Each row of a before or after table is a point. The points were changed in one or more steps. Then noise was added and the rows were shuffled. The steps act on columns, c1 being the first. What was done? A step turns or swaps two columns, mirrors them in a line or flattens them onto one, adds a multiple of one to another, or multiplies or shifts one. Angles are multiples of 10 degrees, from the lower column toward the higher: turns from -170 to 170, lines from 10 to 170 but not 90. Use the fewest steps. Two steps may share a column if one is a turn and the other turns, adds or multiplies; they go together, in the order done. Otherwise the lowest column goes first.

Before (12 x 2)
+0.61,-0.45
+0.39,-0.37
-0.64,-0.20
+0.41,-0.28
-1.04,-0.04
+0.51,-0.50
+0.68,-0.29
+0.44,+0.12
-0.07,-0.51
-0.26,-0.49
+0.25,-0.39
+0.73,-0.33
After (12 x 2)
+0.86,-0.64
-0.13,+0.61
-0.02,+0.69
-0.32,+0.75
-0.13,+0.50
+0.48,+0.20
+0.42,+0.38
+0.58,-0.32
+0.03,+0.45
-0.20,+0.78
-0.40,+0.19
-0.36,+0.66
Steps: turn c1 and c2 by 140 degrees

Before (10 x 4)
+0.82,-0.16,-1.02,-0.12
-0.15,+0.42,-0.61,-0.73
-0.11,-0.21,-0.08,-0.33
+0.40,-0.20,+0.01,-0.96
-0.33,+0.55,-0.14,-0.07
+0.08,-0.50,+0.04,+0.29
-0.35,-0.02,+0.18,-0.64
-0.05,-0.25,-0.40,-0.74
+0.41,-0.21,+0.08,+0.30
+0.69,+0.62,-1.01,-0.20
After (10 x 4)
-0.98,-0.11,+0.73,-0.64
-0.59,-0.65,-0.12,-0.50
+0.02,-1.03,+0.35,+0.07
+0.18,-0.60,-0.35,-0.11
-0.11,-0.40,-0.08,+0.12
-0.02,+0.18,+0.12,+0.45
-1.05,-0.17,+0.76,+0.19
-0.17,+0.09,-0.28,-0.49
-0.40,-0.76,-0.02,+0.18
+0.12,+0.30,+0.46,+0.23
Steps: swap c1 and c3; turn c2 and c4 by -80 degrees

Before (14 x 9)
-0.20,-0.35,-0.01,-0.23,+0.17,-0.75,-0.11,-0.08,-0.68
-0.52,+0.29,+1.08,-0.12,-0.43,-0.94,+0.62,-0.08,-0.42
+0.34,-0.51,+0.12,+0.13,-0.56,-0.19,+0.66,+0.32,-0.25
+0.24,-0.15,+0.09,-0.49,-0.35,-0.64,-0.78,-0.10,-0.08
+0.14,-0.01,+1.30,+0.06,+0.18,-0.46,+0.06,-0.21,-0.29
-0.26,-0.24,+0.14,-0.14,+0.00,-0.67,+0.16,+0.44,-0.68
+0.20,+0.44,+0.02,+0.34,-0.15,-0.48,-0.44,+0.09,-0.30
+0.26,+0.91,+0.26,-0.64,+0.11,-0.22,-0.89,-0.60,-0.03
-0.25,-0.24,-0.05,-0.15,+0.33,-0.63,-0.15,+0.35,+0.14
-0.11,+0.26,+0.43,+0.01,-0.14,+0.50,-0.23,-0.34,-0.08
-0.06,+0.22,+0.02,+0.01,-0.29,-0.46,+0.30,-0.43,+0.44
+0.55,+0.94,-0.26,-0.78,+0.30,+0.99,-0.88,+0.30,+0.71
+1.02,+0.11,+0.05,-0.55,+0.11,+0.21,+0.29,-0.45,-0.08
+0.20,+0.02,-0.14,-0.18,+0.07,-1.08,+0.08,-0.07,-0.02
After (14 x 9)
+0.52,+0.99,+0.99,-0.86,-0.10,-0.44,+0.96,-0.35,+0.42
+0.05,-0.01,-1.12,+0.05,+0.11,-0.75,-0.11,-0.26,-0.56
-0.15,-0.27,-0.58,-0.01,-0.43,+0.30,+0.01,+0.12,-1.10
+0.21,+0.05,-0.73,-0.20,-0.01,+0.83,-0.11,-0.14,-0.31
-0.16,+0.18,-0.32,+0.00,+0.38,+0.31,-0.44,+0.12,+0.20
+0.24,+0.45,-0.45,+0.21,+0.09,+0.27,+0.38,+0.08,-0.62
+0.22,+0.93,-0.28,-0.63,+0.83,-0.03,+0.73,-0.45,-0.36
-0.49,+0.34,-1.40,-0.06,+0.02,-0.13,-0.63,+0.34,-0.61
+0.32,-0.49,-0.17,+0.07,-0.29,-0.10,-0.45,+0.69,-0.55
-0.28,-0.27,-0.42,-0.06,-0.42,+0.49,+0.22,-0.24,-0.16
+0.24,-0.15,-0.46,-0.53,+0.41,+0.37,+0.68,+0.22,-0.34
+1.02,+0.11,+0.23,-0.63,+0.22,-0.10,-0.51,-0.21,-0.46
-0.11,+0.24,+0.09,+0.05,+0.42,-0.71,+0.07,+0.03,-0.37
-0.18,-0.35,-0.53,-0.35,+0.08,+0.47,+0.06,-0.19,-1.00
Steps: turn c3 and c6 by -130 degrees; turn c7 and c8 by -160 degrees; turn c5 and c8 by -110 degrees; shift c9 by -0.30
